Every row gives one point. Each copy is the shape, with its points in the same order, stretched, turned, moved and blurred by noise. Some copies are also mirrored. Which?

Shape (9 x 3):
[[-20 -10   0]
 [-10   4 -15]
 [  7  -4  32]
 [  4   4 -11]
 [ 15  40  39]
 [ 15   2 -52]
 [ 20  41  10]
 [ 11  14  25]
 [ -8  -4 -22]]
Copy 1 (9 x 3):
[[-18 -14   9]
 [ -6   2  -6]
 [ -3  -2  45]
 [  5   0   3]
 [  0  46  49]
 [ 29  -2 -33]
 [ 12  43  20]
 [  1  20  37]
 [ -2  -9 -12]]
Copy 1 is: only turned
Copy 2:
[[ -6 -24   6]
 [-16   0  -4]
 [ 27 -12  28]
 [ -4   4  -7]
 [ 16  28  52]
 [-19  17 -46]
 [  3  38  23]
 [ 18   8  27]
 [-16  -6 -15]]
Copy 2 is: only turned
Copy 3 (9 x 3):
[[-21  -6  11]
 [ -4   6 -13]
 [  8  20  27]
 [ 10   2 -12]
 [ 13  60   5]
 [ 16 -16 -45]
 [ 18  46 -18]
 [ 13  31   8]
 [ -2 -11 -17]]
Copy 3 is: only turned

Shape:
[[ -3  60  17]
 [-38  10 -43]
 [-35  12 -23]
 [ 16 -37  12]
 [-23 -27 -19]
 [ -7  42  20]
 [-40  -7  10]
 [ 11 -21 -20]
 [-37   6  32]]
Copy 1, 9 rows:
[[-38 -34  12]
 [  2  -1 -51]
 [ -9   4 -34]
 [ 33  21  21]
 [ 19  26 -21]
 [-34 -18  12]
 [-17  29 -11]
 [ 37   2  -7]
 [-34  27   8]]
Copy 1 is: mirrored
Copy 2 (9 x 3):
[[ 54   5  46]
 [-17 -50  46]
 [ -6 -35  42]
 [-13   4 -29]
 [-25 -27   9]
 [ 38   5  42]
 [-24  -3  37]
 [-14 -28 -16]
 [ -2  17  44]]
Copy 2 is: mirrored
Copy 3 (9 x 3):
[[-35  40  11]
 [-12 -30 -22]
 [-19 -24  -3]
 [ 42   4  31]
 [ 11 -28  14]
 [-27  31  20]
 [-13 -24  37]
 [ 33  -2  -1]
 [-24   4  43]]
Copy 3 is: only turned
Copy 4, 9 rows:
[[ -1  54  44]
 [-32  36 -47]
 [-30  26 -22]
 [ 16 -44  -5]
 [-17 -18 -37]
 [ -8  36  36]
 [-37  -5   2]
 [ 14 -17 -34]
 [-33  -5  29]]
Copy 4 is: only turned

Shape, 7 rows:
[[  7  -2  36 -32]
 [-16  -5 -18 -21]
 [ 44  -9  43  31]
 [ 14  -7 -20  27]
 [-21 -10 -22  11]
 [-11  15 -10  13]
 [  1   8 -20 -25]]
Copy 1, 7 rows:
[[-10  28  35 -52]
 [ -5  -2 -31 -34]
 [ 23  20  60  23]
 [ 21   0 -10  20]
 [-11  -5 -36   4]
 [  4  20 -24   5]
 [ 11  14 -30 -43]]
Copy 1 is: only turned
Copy 2 (7 x 4):
[[-11  14  50 -21]
 [ -7   4 -16 -20]
 [ 41   3  54  32]
 [ 32   0 -21  21]
 [  2 -14 -28  10]
 [ -4   8 -14  27]
 [ -4  23 -12 -19]]
Copy 2 is: only turned

Shape:
[[ -5   1  11   9]
 [  0 -19  11 -11]
 [  5  -6   3   1]
 [-22  22 -59  22]
 [-16   0   7 -14]
 [ -3 -21 -21  -8]
 [  2  39 -14  -2]
 [  5 -17  12 -10]]
Copy 1, 8 rows:
[[ -9  -1   2   7]
 [ 19  -9   3   8]
 [ 11   1  -6  11]
 [-23  26 -60 -41]
 [  8  -5   9 -17]
 [ 21  -5 -31  -6]
 [-10  38  -2 -24]
 [ 18  -8   2  15]]
Copy 1 is: only turned
Copy 2 (8 x 4):
[[ -9  -9  -1  11]
 [ 12  -9   3  -7]
 [  3 -10  -8   3]
 [-47   3 -52 -21]
 [ -6   5   8  -8]
 [  2 -13 -18 -25]
 [-19  28 -24  11]
 [ 13  -9   2  -5]]
Copy 2 is: only turned
Copy 3 (8 x 4):
[[  1 -10  -2  17]
 [ 10 -27  10  -2]
 [  7 -11  -2  -2]
 [ 30  59  -7   3]
 [-10  -5  15  -2]
 [ 28  -3   7 -18]
 [-14  25 -27  -7]
 [  6 -33   3  -9]]
Copy 3 is: mirrored

Shape:
[[-22  14  29 -30 -23  -9]
 [-28 -26   6  10 -13  29]
 [-20  28  -5   6   2  27]
 [-28  -5 -29 -13   4  -4]
 [  4 -18  28   9 -23  14]
 [ 30  31   4  -4 -13  18]
 [ 30  24  28 -14  15  -3]
 [-22 -20  -5  11  14  43]
 [ 34   0 -28 -45  22  27]
 [ -7   3   3 -24 -21  -5]]
Copy 1, 10 rows:
[[ -9  39  -2 -44 -18 -15]
 [-16   8  22   2  27  24]
 [-10  31  -1  17 -20  28]
 [-28  16 -29 -17   9  13]
 [  5   3  25   1  14  -5]
 [ 25   9  -2  10 -25   0]
 [ 32  43 -14  -1 -17 -18]
 [ -6  19  13  15  29  44]
 [ 34   9 -41 -24  14  28]
 [ -7  12 -11 -32  -6  -8]]
Copy 1 is: only turned
Copy 2:
[[-32   7  16  -9 -15 -19]
 [-21 -46  -3   3  16  -7]
 [-25 -10  21  -7   1  31]
 [-14  -2  -1 -37  29  -1]
 [ -2 -34   0  21  -9 -17]
 [ 14   0  23  -3 -34  19]
 [ 19   8  37  12 -21  -3]
 [ -5 -50  14   0  26   4]
 [ 48 -17  39 -43   2  -8]
 [-11   1   7 -21  -8 -13]]
Copy 2 is: only turned
Copy 3 (10 x 6):
[[  4  20  39 -17  -2 -53]
 [-28 -10  20  25 -28 -36]
 [  8  14  25  44  -9 -23]
 [ -1   7 -27  12  15 -23]
 [-23 -10  36  -5 -41 -16]
 [ 35 -11  31   5 -21  11]
 [ 17   1  44 -10  14  15]
 [-29 -18  19  48  -7 -19]
 [ 26 -60  -6  -1  29   8]
 [ 10   6  11 -20  -5 -29]]
Copy 3 is: mirrored
Copy 4, 10 rows:
[[-24 -43  34  -9 -23  12]
 [  0  -5  -2  23   1  50]
 [  4  18  15  -5 -26  12]
 [-31  11 -20 -21   5  27]
 [ 16 -33  13  27  -1  20]
 [ 35 -16  21 -17 -18 -14]
 [  9 -18  41  -8   9 -24]
 [  6  24   2  15  11  47]
 [ 12  -4   7 -58  37  13]
 [-13 -32   8 -19  -7  14]]
Copy 4 is: only turned

Shape:
[[ -9  16 -19   8  -5  19]
 [  9  17 -19  -2  18  15]
 [-23 -28  -6   5   6  -3]
 [ 11  15  -8   4 -12   3]
 [ 10  16   2  -9  -4  19]
 [  8  13  14   6  16  26]
 [  0 -48 -10  -9  20 -60]
 [  7 -11   4   9  -6  27]
 [  2   3  40  10  -8  -4]
 [  3   4  14 -55  14 -24]
 [  1 -15 -14 -15   6  28]]
Copy 1:
[[ -3 -11  -6 -25  -2  16]
 [ 16  -3  -1 -23  21  10]
 [-26  -3   5   3   3 -18]
 [ 14   8 -13 -15  -4  14]
 [ 24  -7   3  -9  -1  14]
 [ 13 -15   5  13  20  23]
 [-11  51   1   6  21 -51]
 [  4 -22 -11  13  -1   3]
 [  0  10   4  36  -4  22]
 [ 38  30  44 -10   6 -19]
 [ 12 -25   5 -10   5 -17]]
Copy 1 is: only turned
Copy 2:
[[  8   6   6  21   1  -4]
 [ 21  13   2  10  11 -16]
 [  4 -24  -5   7  21   9]
 [  2   5   7   1 -11 -11]
 [ 15  22  14  -2   3  -2]
 [ 10  20  26  -5  16 -14]
 [ 12 -44 -53 -22  14 -10]
 [ 18  -7  30  -3   6   0]
 [-17   5  21 -25   9  -5]
 [ 16  27 -40 -26  17  14]
 [ 35  -2  10   6  15   7]]
Copy 2 is: only turned
Copy 3, 11 rows:
[[ 11  27  -6 -12  -8   4]
 [ 15  27   7 -24  14  -4]
 [-11 -10 -30 -22   4  14]
 [  0  20   8   8   0  -7]
 [ 18   7  14  -8  -9  -4]
 [  5   4  27 -29  -6  12]
 [-34 -18 -37  -7  47 -15]
 [  3  -3  10  -7  -4  25]
 [-26 -21  21  -5 -21   4]
 [ 21 -29  -8 -21   0 -44]
 [ 27  -5  -8 -20   6  15]]
Copy 3 is: only turned

Shape, 13 rows:
[[ 10   5 -19  -5  -6   1 -13   1]
 [ 15  11   6 -16  28  -1  32 -13]
 [ 16  -1   2  10   1   2   3   4]
 [ 10   3  15  -9   2  -4   2   0]
 [ 15  -1   9   2  -3  -5   3  -7]
 [-42  10 -30  -2   0   1  21  26]
 [  1   7  13  -9  -3 -39  -8  -3]
 [ 16   5   3 -19   2  -4 -13  -9]
 [  5   8  16   0   1   4  -7  -4]
 [ 10  -1  -2 -16  41   2 -13   0]
 [ 14 -24  11 -10  -4  -1 -12 -11]
 [ -5   2   9 -10  -3   2 -10 -12]
 [-25  12 -54  34  -3  -9 -12 -12]]
Copy 1 (13 x 8):
[[-11  -8 -11  -5  -1  -3 -22   0]
 [ 16  25 -12  -6  20   5  -5 -16]
 [ -5   0 -11  11  12  -4  -5   2]
 [  8   1   6  -3  10 -10  -5   1]
 [  0  -5  -8   3  17 -15  -5  -1]
 [-19  36 -10 -11 -34   9   0  21]
 [ -1  10  14 -17  25 -30 -24  15]
 [  6 -13   4 -10  14  -5 -21  -8]
 [ -3   0  10   8  11  -6  -7  -2]
 [ -8   2   4 -18  32  17 -13   0]
 [  0 -27  -3 -11  20 -14   2  -7]
 [ -3  -5  11  -8   3 -11  -4  -6]
 [-60  21 -23   0 -10  -6 -27   1]]
Copy 1 is: only turned
Copy 2 (13 x 8):
[[ -3  -1  -6 -12  -5 -14 -21  -2]
 [ 21  11  28  12  22  -8   9 -28]
 [ 15   1  13 -12  -8  -1  -5   3]
 [  3  -4  22   7   3   0 -10   0]
 [  7  -9  19  -2  -7  -2  -4  -2]
 [-10  44 -29   1  26   0  11  14]
 [-13 -18  21  27   2 -28  -6  10]
 [ -6 -13  15   1   4 -13 -24 -10]
 [ -8  -3  26  -6   0   3 -13  -1]
 [  7  -2  20 -13  38 -24 -23  -6]
 [  3 -34  13  -6   6   3 -14   3]
 [-20 -11  15  -2   9   2 -12  -3]
 [-26  16 -30 -36  -3 -34  14   1]]
Copy 2 is: mirrored
Copy 3 (13 x 8):
[[  8  10  -5  13  -4   1 -20  -8]
 [ 27   5  22  -6  12  10  30 -25]
 [ 23  -7   4  15   4   1  -2   2]
 [ 13   0  11   1   3  -3   3   5]
 [ 17  -5  13  12   5  -6  -1   0]
 [ -8  15 -21  23 -38  15  20  -3]
 [ -1  15   1  10  12 -26   8  12]
 [  8  11   9  -5   7  -4 -14  -7]
 [  6  -1  12   5   7   5  -5   9]
 [  8  -1 -12 -16  20  10   2 -16]
 [  4 -16  10  -2  -2 -18 -17  -4]
 [ -9   2  11   2  -3   0 -10   2]
 [-22   9 -27  60  -9   7 -14 -16]]
Copy 3 is: only turned
Copy 4:
[[ 10  10 -18   7 -14   5   4   5]
 [ 15  31  13 -16  31   0 -20   8]
 [ 22   5  -5  15   5  -2  -2  -1]
 [  7  16  11   9   0   1 -14  -5]
 [ 11   8   2   9   3  -6  -9 -10]
 [ -1   6  18   5  -5  16  37  51]
 [-21  17  10   7  -3 -23 -22   6]
 [  3  18  -6   1 -10   0 -17  -6]
 [  5  16   6  17   1   9 -12 -12]
 [  6  13 -12  -1  17  22 -35  20]
 [  5 -12  -5  -1  -8   2 -14 -14]
 [ -7  14   6   5  -6   7  -4 -11]
 [-20  -6 -36  20   5  -1  44  29]]
Copy 4 is: only turned

Shape:
[[ 12   4 -25  -7  10 -10  23  32]
 [ 33  -9  38 -32  -4 -33  12 -10]
 [ 12  -2  23 -17 -15 -44 -13  27]
 [-17 -23  -8  -3  15  -9  36  13]
 [ -5 -14 -13 -24  -7 -14  16  11]
 [ -7  -3   5   9 -35 -20 -16  27]
 [-26  16   6 -10 -21 -12   4  29]
 [-38 -21  21  11   5  45 -31  23]
 [-30 -38   5   8  -4  15 -32  11]
 [-40  -6 -16  20  24  15 -18   9]
 [ 24  -5  -9 -32  -4  -9  19  -9]
 [ 11  -2  24  13 -32 -18   4  20]
 [ 23   1  31 -16 -22 -32  -4 -23]]
Copy 1:
[[ -5  21 -13   9   5  16  43  -6]
 [ 34 -22  37  19 -26  27  -6 -23]
 [ 20   0  49  16  -6  -6  16 -11]
 [ -2   1   2  -2 -13  39  32  24]
 [  6  -9  16 -12 -11  18  31  -3]
 [ 18   5  26  -4  -1 -31  12  10]
 [  8  21  29 -19 -21  -7  20   6]
 [-11  14  17 -40   5   3 -30  31]
 [-12 -15  23 -28   7  -4  -7  27]
 [-47  14  -6 -16  -6   5   9  23]
 [ 12 -17   2  -3 -14  24  18 -25]
 [ 38   6  18  11  -9 -20   1   9]
 [ 28 -28  31  15 -34  -1 -13 -19]]
Copy 1 is: only turned
Copy 2 (13 x 8):
[[ 20  37  -9  -1  26  -6  14   1]
 [ 21   4   2 -37  10 -30 -52  -6]
 [ 18  20  31  -9   3 -23 -27  16]
 [ -4  12 -38   1  46 -10  -5  11]
 [ 22   4  -9  18  38  -1 -11  -3]
 [ 11  -5  33  20  12 -19  15  26]
 [ -2  24  36  18  21  11   7   8]
 [ -8 -31 -11  17 -23  60  22  43]
 [  7 -39 -20  38  -9  25  10  40]
 [-21  -4 -23  37 -14  27  27  15]
 [ 38   2 -11  -9  22  -7 -18 -26]
 [  5  -8  29 -14  17 -29  10  22]
 [ 13 -16  21 -14   2 -39 -31 -17]]
Copy 2 is: mirrored

Shape:
[[ 19   2  16  22 -17  -5   8  19  33]
 [  3 -13 -27 -17  13  27  -9   5 -16]
 [ 26   5  26 -11 -21  18  11 -25  26]
 [-23  18  11  15  14  -1  -8 -23  14]
 [  6   1 -12  35 -12  16 -12   1 -16]
 [  1 -12   3  19  -4  -9  24   4   1]
 [ -1 -19  22   7   2  16 -15 -14   9]
 [  7 -23 -19 -14 -23  31  16 -25   9]
 [-29   8  -8  -7  16   1   8 -15 -19]
 [ 24  11  -2   0  20  -9  19  17  29]
 [ 14  16  12  -2 -21 -15   2   1  25]
 [ 23   6  -6  21 -14 -16 -11 -21   5]
 [-32 -24  -1  -5  -4  -3  15 -22  -3]
 [  7   3  16  11   4 -21  26  14   9]]
Copy 1 (14 x 9):
[[ -5  -8  17   2  10  34  17  41  36]
 [-15 -28 -17 -12  18 -20  13 -18 -35]
 [  6  -5 -30   1 -21  -7  18  22  22]
 [ 19  37 -21  -1  15  -9  -7  -1  22]
 [ 21  -4 -11  -4  12  23  31  -1  -4]
 [ -6  -7   6  16  -2  25   1   5  15]
 [ 12  -4 -35 -23   2  -8 -10   3  16]
 [-27 -16 -38  -6 -27  -2  29 -14 -14]
 [  4  18 -10  10   8 -23 -11 -22 -19]
 [-18 -19  16  20  29   7  15  22  20]
 [ -3  -2  20   4  -5   8  22  21  29]
 [ 11 -11  -1   7  -1  13  39 -12  34]
 [-16  10 -19  -2 -19  -7 -15 -26  -2]
 [ -4 -10  24  24   8  18  -6  19  26]]
Copy 1 is: mirrored
Copy 2 (14 x 9):
[[-33  -4  -1   0  36 -14 -33   0  18]
 [ 18   9 -14  33 -20   0  43  20 -12]
 [-27 -16   8  12   4 -18   6 -40  28]
 [-25  16  22 -32   1  -8  18   1  13]
 [  2  37  -6  17   7 -13 -13  13 -25]
 [ -8   0  15  14  21  18 -25  11  -1]
 [-32  32  -5   3   1   1  11 -12  17]
 [  1  -3  22  60 -22 -12  23  -6   7]
 [  6   4  22  -6 -22  13  21  17  -7]
 [ -7 -27  -7  -3  40  -3   4  13  16]
 [-27 -27   9  -8  16 -16 -15  -6   8]
 [-23   8  13   1  25 -18 -10 -10 -24]
 [-15   1  45  23 -18  23   2  12   5]
 [-15 -19   9 -11  34  15 -27   5   7]]
Copy 2 is: only turned
Copy 3:
[[-12 -33   7  19  12 -25   1  11  16]
 [  9  14  37 -16  13  16   7 -27   7]
 [ -1  13   2  22   8 -42  11  -3  15]
 [ -2  -5 -20   7 -17 -10 -16 -14 -14]
 [-15   1  22   7   8  11  -7  18   5]
 [  5 -15  -8  -5  34  -5 -12  10  10]
 [ -3  -8  -1  25  12   0  15 -18   0]
 [  0  36  17  12  25 -12  -8 -29  27]
 [ 17  12 -19 -19   0   8 -18 -22  -5]
 [ 14 -29  13 -10  13 -25   1  -5  -2]
 [ 10 -15   2  17 -12 -33  -6  16   5]
 [ 10   4  11  26   4 -14 -23  24 -18]
 [ 19  12 -25   8  22   3 -15 -25   9]
 [ 11 -28 -12  -8  20 -15  -1  16   3]]
Copy 3 is: only turned
